Each row is a point. The ring and each string are closed loops that go straight from each point to the next, and from the last back to the first. Before rounding, they use only three directions, however many columns there are. How many times does the string pass through the ring? Passing back the other way cancels.
In the rows, zero is written as 128.

Ring, 9 rows:
[[ 96 144 137 108]
 [ 59 117 152  73]
 [ 64 103 151  71]
 [ 90  91 141 100]
 [118  98 129 139]
 [149 113 116 166]
 [183 136 103 181]
 [182 152 104 169]
 [138 153 121 137]]
String:
[[ 78 133 143 108]
 [112 133 131 120]
 [149 144 119 125]
 [164 165 112 141]
 [154 166 114 156]
 [118 146 127 149]
 [116 129 129 134]
 [167 140 111 143]
 [204 162  97 166]
 [203 171  97 171]
 [150 163 115 159]
 [115 136 129 134]
 [129 136 125 128]
 [143 150 121 119]
 [ 89 158 140  92]
 [ 74 141 146  81]
 [ 40 130 159  65]
 [ 28 119 163  68]
 [ 72 118 146 103]
 [111 119 133 110]
 [ 81 102 147  60]
 [ 64  90 154  41]
 [ 31  93 163  61]
 [ 66 107 149  93]
 [ 83 111 143 100]
 [ 93 112 140  96]
 [ 85 114 142 101]
 [103 117 136  99]
 [ 88 118 143  67]
 [ 41 125 159  55]
 [ 37 131 158  87]]
Times through: 5
String:
[[184 157 105 151]
 [116 131 129 130]
 [ 96 143 136 127]
 [ 89 155 140 102]
 [ 68 144 149  76]
 [ 33 125 160  78]
 [ 87 120 141 109]
 [102 117 137  97]
 [ 79 102 147  59]
 [ 37  92 162  52]
 [ 46 102 156  84]
 [111 115 133 106]
 [ 92 102 142  67]
 [ 50 100 158  47]
 [ 23 110 165  63]
 [ 85 121 141 113]
 [ 95 132 139  87]
 [ 84 148 142  91]
 [ 91 151 138 117]
 [100 137 134 131]
 [146 137 119 134]
 [194 160 101 158]
 [202 173  97 179]
 [144 154 117 163]
 [203 169  97 171]]
Times through: 3

Ring (8 x 9):
[[117 132 116 132 134 116 147 132 145]
 [ 99 157 115 116 139 124 196 145 150]
 [103 159 127 113 139 124 203 151 153]
 [105 146 138 110 142 133 169 154 129]
 [112 117 149 114 143 142  99 151  92]
 [142  93 151 137 134 122  64 134 109]
 [165  90 142 158 124  96  76 119 152]
 [148 109 127 151 126  99 110 121 157]]
String (24 x 9):
[[126 169 126 127 130  97 249 143 208]
 [104 169 132 110 139 121 229 155 166]
 [116 153 140 116 137 119 197 152 158]
 [133 132 139 131 132 110 158 140 158]
 [107 129 136 116 142 136 129 148 110]
 [ 85 136 144  96 151 159 127 163  77]
 [109 139 148 109 142 136 154 156 120]
 [127 139 143 124 135 116 169 146 154]
 [106 163 142 107 140 125 217 159 156]
 [ 84 169 130  97 146 140 215 162 134]
 [100 136 129 114 142 137 143 148 114]
 [130 137 130 133 131 107 169 136 167]
 [106 164 111 123 135 112 220 141 175]
 [100 157 105 123 137 118 197 137 159]
 [140 133 122 144 127  96 167 127 181]
 [120 126 127 129 136 121 132 137 134]
 [108 124 116 128 138 128 117 133 117]
 [113 123 122 128 137 127 118 135 120]
 [126 124 131 132 134 116 133 136 140]
 [145 128 121 149 125  92 157 123 184]
 [ 99 144 104 125 138 124 163 134 138]
 [ 93 159 102 119 138 123 199 139 153]
 [132 141 125 136 130 102 181 134 178]
 [126 139 129 130 133 110 170 138 162]]
Times through: 0

Ring:
[[141 156 169 107  96 115  99  65 130 151 129 122 185 110]
 [131 117 154 114 113  97  89  60 119 187 124  87 184 100]
 [117  79 120 140 139  90 101  94 105 195 122  70 148 109]
 [112  73 102 156 149  97 116 127 102 178 124  78 120 122]
 [110  79  86 173 155 112 135 168 103 144 128 102  85 138]
 [113  97  86 178 152 127 146 191 110 111 132 130  68 146]
 [124 134 108 164 133 140 145 182 122  87 135 158  81 147]
 [140 173 147 132 104 142 131 133 134  90 135 167 130 138]
 [144 178 166 114  93 133 116  94 136 114 133 153 164 125]]
String:
[[118  92 113 150 139 105 116 125 109 162 126  95 124 122]
 [106  56  91 166 160  95 114 142 100 179 124  75 103 117]
 [110  69  96 165 154 102 117 146 105 164 125  89 101 119]
 [126 127 120 147 126 123 134 137 116 127 131 126 120 142]
 [115 103  87 174 148 126 153 183 107 114 132 125  77 158]
 [112 100  77 184 154 131 159 204 107 102 133 134  58 161]
 [127 136 113 155 127 134 146 159 118 104 133 143 103 152]
 [120 111 106 161 139 124 134 162 115 120 131 129  95 137]
 [128 139 118 152 125 134 141 155 121 104 133 145 106 147]
 [126 145 106 167 130 148 156 194 124  70 137 171  73 157]
 [125 142 106 169 133 149 150 199 127  67 137 175  66 148]
 [134 170 123 156 117 157 150 187 135  53 139 192  82 151]
 [144 196 147 134  97 157 148 149 138  60 139 191 120 155]
 [150 210 162 124  87 160 139 136 145  57 140 200 133 146]
 [148 199 162 118  88 147 136 113 137  85 137 174 153 147]
 [155 213 186 101  75 146 116  85 147  90 136 179 177 126]
 [141 163 167 112  97 124 102  83 135 132 131 140 170 110]
 [133 138 149 125 111 117 106  96 125 144 129 123 155 114]
 [137 136 169 107 103 104  82  56 129 172 126 107 188  91]
 [139 137 176  98  99  99  76  37 128 186 124  97 205  88]
 [126 101 151 118 120  91  78  61 118 198 122  80 178  86]
 [130 129 138 131 118 115 114 104 120 147 128 115 148 123]
 [134 138 147 122 110 113 113  86 120 154 128 112 166 124]
 [123  83 145 117 126  77  78  44 108 227 119  51 192  90]
 [109  40 122 135 149  64  72  61  98 249 116  27 169  79]
 [113  60 117 139 144  78  93  81  99 220 119  48 157 102]
 [130 131 131 136 119 118 127 113 116 141 129 117 142 137]]
Times through: 1
